Each row is a point. Each copy is the shape, with its points in the same order, turned, moved and blurred by noise. Is it also mirrored, or only turned?
In the rows, zero is written as 128.

Shape:
[[ 85 167 133]
 [116 177 163]
 [147 165 146]
 [ 60 125 143]
 [189 135 110]
 [193 167 153]
 [134 143  94]]
Copy 1, 7 rows:
[[ 73 138 117]
 [ 84 145 159]
 [119 147 165]
 [ 59  88 110]
 [178 138 154]
 [150 156 193]
 [142 133 113]]
Copy 1 is: only turned
Copy 2:
[[104 124  86]
 [145 132  78]
 [155 155 102]
 [101  74  95]
 [158 175 161]
 [190 175 122]
 [107 159 135]]
Copy 2 is: mirrored
Copy 3:
[[166 143 109]
 [181 150 154]
 [138 162 164]
 [161  99  91]
 [ 85 168 173]
 [123 181 204]
 [100 171 123]]
Copy 3 is: mirrored
Copy 4 (7 x 3):
[[ 73 157 140]
 [107 183 152]
 [133 173 129]
 [ 65 115 165]
 [168 143  85]
 [177 188 118]
 [109 135  90]]
Copy 4 is: only turned

Shape (9 x 4):
[[ 90 119  88  89]
 [147 159 157 140]
 [115 142  80 123]
 [226 120 129 131]
 [105 132  61 112]
 [139 149 173 121]
 [155 184 152 104]
 [107 135  94 129]
 [211 127 126 145]]
Copy 1 (9 x 4):
[[ 74 128 117  82]
 [123 133 125 178]
 [ 79 160 133 118]
 [193 167 172 149]
 [ 56 152 139  84]
 [136 111  97 164]
 [145 152  78 157]
 [ 77 132 140 124]
 [174 164 167 152]]
Copy 1 is: mirrored
Copy 2 (9 x 4):
[[140 172 184 123]
 [131 132  91 103]
 [124 188 147 140]
 [197 110  81 151]
 [130 197 164 155]
 [134 118 101  81]
 [156 156  90  78]
 [120 174 142 136]
 [176 115  71 158]]
Copy 2 is: mirrored
Copy 3, 9 rows:
[[104 119 104  67]
 [158 158 129 150]
 [126 127  73 100]
 [214  82 123 158]
 [113 118  66  85]
 [154 158 152 141]
 [191 172 130 119]
 [113 130  87 106]
 [200  96 108 166]]
Copy 3 is: only turned
Copy 4, 9 rows:
[[150  83  97 127]
 [151 165 163 153]
 [148 107  88 153]
 [165 227 101 112]
 [160  87  71 151]
 [145 158 173 133]
 [196 151 157 144]
 [137 109 100 153]
 [152 218 108 128]]
Copy 4 is: mirrored

Shape (9 x 4):
[[186 134  86 103]
 [ 57 126 128 155]
 [148  86 107  93]
 [103 104 151 138]
 [108 175 132  89]
 [ 81  91 127 116]
 [159 187 121 162]
 [136 110 146 179]
 [195 159 115 110]]
Copy 1:
[[145 193  71  93]
 [ 80 110 173  93]
 [123 131  67  75]
 [118  98 128 107]
 [ 71 161 106 144]
 [ 86  99 116  78]
 [149 190 148 145]
 [165 113 150 106]
 [149 196  79 135]]
Copy 1 is: mirrored
Copy 2:
[[208 118  99 142]
 [ 58 138 109 126]
 [174  75 124 119]
 [107 109 150 137]
 [142 173 119  94]
 [101  93 133 109]
 [151 181  98 176]
 [113 121 147 198]
 [212 153 119 149]]
Copy 2 is: only turned

Shape (11 x 6):
[[ 91 156 121 106 142  37]
 [125 139 104  35 122 123]
 [147 167  44 166 127 163]
 [ 94 137  87 108 137 141]
 [148 120 119 157  99 165]
 [140 168 124 155 131 108]
 [127 144 114 158 132 160]
 [128 149 111 146  26 165]
 [105  91 111 140 124 163]
 [106 173  87 165 107 166]
 [144  93  98 160 134  95]]
Copy 1, 11 rows:
[[ 97 143 121  95 164  34]
 [108 116 147  33 116 121]
 [189 140  52 101 152 164]
 [103 125 103  97 154 144]
 [164 110 110 151 117 161]
 [163 158 108 129 133  96]
 [154 142 101 138 136 156]
 [150  90  68 137  55 137]
 [116  95 117 146 148 161]
 [145 151  54 127 123 156]
 [162  87 113 138 177 108]]
Copy 1 is: only turned
Copy 2, 11 rows:
[[ 75 155 140 111 217 135]
 [ 87 145  55  80 139 152]
 [196  96 114 114 184 210]
 [120 119 103 137 153 185]
 [172 114 142 132 120 161]
 [160 154 152 118 178 149]
 [167 132 118 148 142 180]
 [157 112 171  67  88 214]
 [130  89 116 155 114 175]
 [168 123 144 129 160 221]
 [145  71 136 142 159 117]]
Copy 2 is: mirrored
Copy 3:
[[ 75 188  90 127 138  85]
 [127 109  99  53 148 111]
 [200 158  97 141 120 200]
 [120 131  96 114 151 168]
 [156 104 148 150 103 169]
 [141 174 140 154 125 130]
 [143 132 146 156 131 177]
 [137 125 144 113  36 189]
 [119  90 119 157 129 178]
 [146 161 129 135 111 208]
 [141 122  92 188 114 119]]
Copy 3 is: only turned
Copy 4 (11 x 6):
[[ 57 189 136 100 120  87]
 [124 176 128  40 102 155]
 [157 139  33 149  83 141]
 [ 99 141  97  93 112 169]
 [156 134 110 157  89 156]
 [119 130  99 147 102  85]
 [130 105  92 151 107 144]
 [156 157 126 160  14 180]
 [110 126 119 145 125 196]
 [107 110  60 142  61 150]
 [119 178 113 166 153 128]]
Copy 4 is: mirrored

Shape (13 x 8):
[[141 135 151  97  99 107  91  85]
 [113 152 185 114  96 173 112  88]
 [120  76 184 159  93 108 135 132]
 [101 133 165 185  88 130 173 115]
 [139 154 143 193 128 154 146  71]
 [173 123  99 161  91 119 161 109]
 [194  87 135 166 160 119 170  91]
 [135 173  85 149 166 145 112 165]
 [132 153 164 132  98 115 100 166]
 [193  83  96 186 138 116 107 131]
 [149 174 188 112 110 135 158  84]
 [115 167  81 133 125  80 158 172]
 [110 142  95 117  83 176 132 127]]
Copy 1:
[[119 104 174 151  84  72 102 130]
 [146  70 153 129  95 121  61  89]
 [158  55 134 173 116 112 119 180]
 [151  66 131 192 129 152 138 117]
 [128  91 185 161 151 163 117  90]
 [102 105 172 147 121 147 179 134]
 [123  89 206 122 188 133 161 162]
 [109 195 130 114 134 156 111 121]
 [173 132 128 147  86 122 104 142]
 [109 139 202 142 135 151 150 198]
 [172  69 170 119 123 103 123  72]
 [110 157  89 149 117 119 174 118]
 [ 89 102 120 111  74 158 117 105]]
Copy 1 is: mirrored
Copy 2, 13 rows:
[[119 166 178 143  86 120 137  86]
 [130 153 134 166 102 159 173  40]
 [ 83  97 123 188  99 103 130 118]
 [ 89 127  95 198 129  76 176  78]
 [127 164 123 192 178  83 162  59]
 [114 180 141 190 145  70 178 143]
 [131 110 179 181 187  53 149 127]
 [168 184  92 104 158  92 142 128]
 [149 156 100 152  75 106 141 104]
 [123 164 143 174 176  80 103 162]
 [155 140 159 180  94  92 192  47]
 [118 176  89 104 110  41 178 136]
 [119 184 108 146 132 148 207 117]]
Copy 2 is: mirrored
